Each row of a before or after table is a point. One or more steps were done to the points. Then noise was added and the rows were shuffled. The steps act on columns, c1 being the first. Write out the steps. A step turns or swaps two columns, mirrors them in a line or flattens them onto one, adds a multiple of one to another, or multiplies or shifts one. Angles are multiples of 10 degrees, from the lower column toward the higher: turns from -170 to 170, lines from 10 to 170 but not 90. Use the fewest steps. Two steps may share a column if one is a turn and the other turns, adds or multiplies; they go together, in the order done. Otherwise the lowest column goes first.

Before (11 x 3)
[[-27 -29  33]
 [ 17 -37 -20]
 [-62   6  59]
 [-27 -30  38]
 [-30  43   9]
 [-21 -22 -24]
 [  6  59   5]
 [-51  25  17]
 [-32 -20  -9]
 [ 35  51 -29]
 [  4  15  59]]
After (11 x 3)
[[-29  44 -22]
 [ 32  51 -59]
 [-63   5  30]
 [-26 -27   4]
 [-49  27 -11]
 [-33 -20 -37]
 [  2  16  30]
 [ 15 -38 -50]
 [-21 -23 -52]
 [-27 -29   8]
 [  8  60 -26]]
Steps: shift c3 by -30

Before (13 x 8)
[[-41  19 -27  35  37 -39  24  -3]
 [-45 -22   3 -42   0  21 -18  -9]
 [-10  65   8  33  38  11  63  20]
 [  1  -3  -6  30  12 -32  30  38]
 [ 28   3  70 -65 -12  24   0  -5]
 [-19  18 -42  27  67  13  22  38]
 [-44 -23  24 -11 -30  51 -49  -9]
 [ 51 -26  27 -30 -41  61 -27  -5]
 [-44 -19   9 -41  -6  28 -48 -29]
 [ 23  48  18  28  61 -16 -10  14]
 [ 21  13 -13  24  84  -4  57   1]
 [ 14  28 -18   9   9  10  14 -36]
 [-31 -67  59  -5 -25  52 -35 -34]]
After (13 x 8)
[[ 10  -2  39 -32 -12  42  15  -4]
 [-43  15   3 -77   4  23  50 -14]
 [ 12  63  25 -53   9  10  61   7]
 [ 35 -22  -8  28  29 -61 -31  21]
 [-50   3 -11  52   2 -18   8  67]
 [-26  48  17 -66  -9  13 -14  18]
 [-10  34 -39 -12 -12  -4  15 -15]
 [ -9  23  37 -70  34  -4  23 -43]
 [  8 -17 -31  32  53 -44 -34  10]
 [ 27  19  -2 -52  28  46   9 -29]
 [-29 -32  -3  47 -40 -70  -8  28]
 [  4 -24 -10  27  54 -25 -12   1]
 [ 25 -66 -36  21  17 -60 -15  58]]
Steps: turn c4 and c5 by 130 degrees; turn c1 and c5 by -130 degrees; swap c3 and c8; mirror c6 and c7 in the line at 80 degrees

Before (8 x 12)
[[-44 -29  55  53 -12  60 -23  45   0 -12 -25  11]
 [-62  -2 -45  22 -38 -38 -14 -28  30  67  44 -28]
 [-31 -13  35 -41 -40  12 -38 -39 -16  30  49  46]
 [-10  29  79  -4  35  11 -32 -24 -43 -33 -35  48]
 [-18 -28  33   5  64 -12 -24  19 -38   8  -9 -13]
 [ 26   8  15   1  24   5  -3 -28  -6  40   0  17]
 [ 26  25 -52  44  37  51 -13 -19  34 -21  55 -23]
 [ -8 -51 -30 -49  13 -35 -18 -27  33 -31  31  25]]
After (8 x 12)
[[ 26   8  16   0  24   3  -3 -27  -6  53   0  15]
 [-43 -29  55  54 -13  26 -21  46  -2 -14 -24  11]
 [-12  28  80  -4  36   3 -33 -24 -44 -42 -34  48]
 [ -7 -51 -31 -50  14 -14 -17 -28  32 -40  32  23]
 [-31 -12  36 -41 -42   5 -38 -40 -15  39  49  47]
 [-62  -3 -44  22 -37 -16 -14 -28  31  88  43 -27]
 [ 26  25 -50  46  38  21 -12 -19  33 -27  55 -22]
 [-19 -29  33   7  63  -5 -23  17 -37  11  -9 -12]]
Steps: multiply c6 by 0.4; multiply c10 by 1.3

Before (11 x 20)
[[-38   4 -60  32  33 -18 -74  41  16 -27 -58  54  16 -47  33  72 -30  23
    8  -7]
 [-24  53 -34 -35  16  12  15 -26  23  -7 -45  -4 -69 -15  29  21  21 -74
   20  -2]
 [-44 -39 -13 -20   9  -9 -27  54 -49 -54  42   1  61 -16   0  83 -26 -74
   34  28]
 [ -6 -34  -6 -18  26 -11  33  -5  10 -65 -11  10 -18 -10   1 -22 -31 -73
  -14 -36]
 [ 13 -14  14 -42   0 -44  32  -5 -37  13  39   3  12   2  39 -35  18  53
   19  37]
 [ 30   5 -71 -12 -15  13  17  30 -21 -84   8  -4 -60  -8  47  -5   5  -2
   24 -10]
 [ -1 -35  -3  62 -41  84  -5  36  11 -10 -12 -12 -34 -30  25   5   4 -88
   15 -13]
 [-18 -20 -20  23  10 -25 -11  18  12 -35 -21 -21  11   7 -35 -22  36  47
   10 -28]
 [ 44   8  55  19  -5  39 -52  -9  -9 -45  28 -43   5 -33 -39   1 -14  -6
   39   8]
 [ 33  43 -32  19 -73  13 -75   1  -3  28  76  57  28 -15  49 -19  -7  36
  -23  13]
 [  2  13  -8  14   5 -10 -26 -10  -2  37  32  39 -37  23  18   0 -53  34
   17 -64]]
After (11 x 20)
[[ -6 -35 -23 -18 -14 -11  34  -7   8 -65 -13  10 -19  -9   3 -22 -31 -73
  -12 -37]
 [ 32  44  76  20   3  12 -73   3  -4  29  76  56  28 -15  48 -20  -6  37
  -22  13]
 [-16 -20  -5  23 -16 -25 -12  20  13 -34 -22 -22  12   7 -37 -22  37  46
    9 -27]
 [-37   5 -17  32 -50 -18 -73  41  15 -25 -59  52  16 -47  35  70 -30  24
    7  -6]
 [  2  13  -5  15  -7 -11 -26  -9  -3  37  33  40 -38  23  17   1 -53  34
   16 -61]
 [-45 -40  -4 -20 -13  -9 -26  53 -49 -53  42   1  61 -16  -1  82 -26 -74
   35  27]
 [ -1 -34  41  62  13  85  -5  34  11 -10 -12 -12 -33 -30  25   4   3 -90
   16 -14]
 [ 29   6  32 -12 -40  12  18  31 -21 -84   8  -4 -59  -8  46  -6   6  -1
   23 -10]
 [-26  55  -7 -35 -29  12  15 -27  23  -7 -44  -4 -67 -14  30  23  21 -75
   20  -4]
 [ 15 -13  -3 -40  10 -43  33  -6 -39  13  39   3  11   2  39 -34  18  54
   19  38]
 [ 43   9  -9  18  37  38 -51  -9  -8 -45  28 -42   3 -34 -38   1 -14  -6
   41   9]]
Steps: multiply c3 by 0.7; turn c3 and c5 by 110 degrees

Before (9 x 48)
[[-11  42 -49  15  -2  16  53 -10  15  16  31 -28  10  36  17  60 -46  20
   -4  91  50  46  32   1 -19  11  23  -8  17  23  49   5  21   4 -32  -6
  -19  34 -20 -35  22   8 -32  16  38  15  38  27]
 [-13  21  15 -13 -50   4 -48 -38  -8 -27   8 -12 -49  29 -38  77 -16  44
    7  47 -12  28  -8  66  12  34  31  -8 -41  13 -25 -44 -20 -11  13 -13
   -4  16   7  31  47   7  24   8   7   2 -16   8]
 [-44  -3 -31  12   7 -19  53 -37 -37 -50  11 -13 -11  21 -17  70 -12 -12
   16  52  35  46  30 -29  11   7  23 -17  40  29  74  25 -19   5 -29 -17
  -34  38 -31 -50   0   7 -35   1  25  40  30  59]
 [-48 -51 -10 -31  17  16  15  -1 -46 -16  -8 -45   2 -28  29 -45  17  -7
    2 -86 -30 -36  40  32  37 -36  -6 -49 -31  15  15  14 -19 -28  61 -72
   14 -18  -4 -27  44 -28 -49 -26 -51  22 -36  -5]
 [-24 -70 -44 -38  -2 -31  23 -50 -68 -26  15  11   1 -71  15 -62 -25 -14
   -5 -87  -1 -31  30  44   8 -13  -7 -45 -39  27 -28   7 -24 -37  38 -48
   27 -52  -3 -18  22 -13 -17 -23 -78   3 -33 -23]
 [-19  12   5 -49 -39   0 -31  -9  -3 -37  64 -22   8  13 -72  93  14  17
  -44  32 -32  36 -20  60   3  54  32   9 -45   1 -55 -33   6 -32 -46 -31
    8  29  14   5  41 -24   2   8  37  10  -5   2]
 [-34   7  -5  -4 -23  20 -66 -13 -45 -28  16 -47 -10 -12 -30  87 -27  58
  -26  18 -12  45 -18  24 -21  86 -11  49 -29  -1 -20 -24  17 -14  -7 -18
    1  15  14  27  45  21   8  12  18   8 -21  -4]
 [-49 -38   9 -32  25 -45  19 -10 -16 -39  -9 -19 -17 -92  18 -42 -16   3
  -35 -73  -7 -31  34  66  31 -25   2 -16 -73  39   6  30 -34 -21  49 -25
   16 -11   8 -23  -3 -41 -29 -23 -45  30 -37 -21]
 [-28   0 -25  44  17  -3  37   8  -8  21   6   9 -30  67  13  86 -16 -27
    7  85  67  10  40 -79 -13  32  33  -3  -3  11  42  21 -38 -17 -53 -17
  -28  53 -17 -56   9  -7 -46  16   3  32  -6  31]]
After (9 x 48)
[[-12 -46 -49  14   0  15  54  -8  16 -16 -13 -27  11  35  18  62  19  20
   -4  91  50 -53  34   0 -19  10  23 -10  16  24  51   6  22   5 -31  -6
   -5  35 -21 -35  22   9 -33  16  56  15  38  26]
 [-28 -14 -25  45 -20   3  36   7  -7 -18  -2   9 -31  69  15  86  -4 -26
    6  84  67 -12  41 -80 -12  32  32   3  -2  11  41  22 -39 -15 -51 -15
   23  54 -17 -55  10  -6 -47  14  15  31  -7  31]
 [-25  74 -42 -38   5  23  24 -50 -69  25 -25  12  -1 -70  14 -63 -83 -14
   -6 -86  -1  23  30  44   8 -12  -7  49 -41  26 -26   7 -24 -37  38 -50
   11 -52  -2 -19  23 -14 -18 -24  -3   1 -33 -21]
 [-44 -14 -30  12   2   4  53 -35 -37  53   5 -13 -10  22 -15  72  19 -12
   17  53  37 -47  29 -30  11   7  22  25  42  30  73  25 -19   6 -28 -17
   31  39 -30 -49   0   8 -34   2  21  42  29  58]
 [-13 -19  15 -13  54  10 -48 -36  -8  19   1 -11 -49  30 -40  76   2  44
    7  47 -11 -28  -8  68  11  34  30   0 -41  12 -27 -44 -21 -12  14 -13
  -10  16   6  30  48   7  24   8  18   1 -17   8]
 [-19  -5   3 -49  46  -8 -32  -8  -2  30 -48 -23  10  12 -71  93  39  18
  -45  33 -31 -56 -19  61   3  53  31  -4 -44   0 -55 -30   6 -31 -45 -31
  -12  29  14   6  43 -21   0   8   1   8  -6   2]
 [-48  51 -10 -32 -14  49  16  -1 -46  19  -4 -45   2 -28  31 -45 -43  -6
    3 -87 -30  37  38  32  37 -37  -7  11 -32  15  17  14 -19 -28  61 -73
   15 -18  -4 -28  43 -28 -49 -26 -35  22 -37  -5]
 [-50  40   9 -32 -17  -9  19  -9 -16  43  -3 -18 -18 -93  19 -43 -48   3
  -35 -74  -6  32  34  65  31 -27   1  47 -74  39   5  29 -34 -21  50 -25
    5 -11   7 -22  -3 -39 -30 -24   1  28 -38 -22]
 [-34  -5  -5  -6  27 -32 -66 -13 -43  22  -1 -48 -11 -13 -30  88   8  58
  -24  17 -12 -47 -17  25 -22  86 -11 -41 -29  -1 -17 -25  18 -14  -7 -18
   -4  16  13  26  44  20   7  12  31  10 -21  -4]]
Steps: turn c2 and c37 by -150 degrees; turn c5 and c10 by 170 degrees; mirror c6 and c28 in the line at 150 degrees; turn c11 and c22 by -160 degrees; turn c17 and c45 by -70 degrees
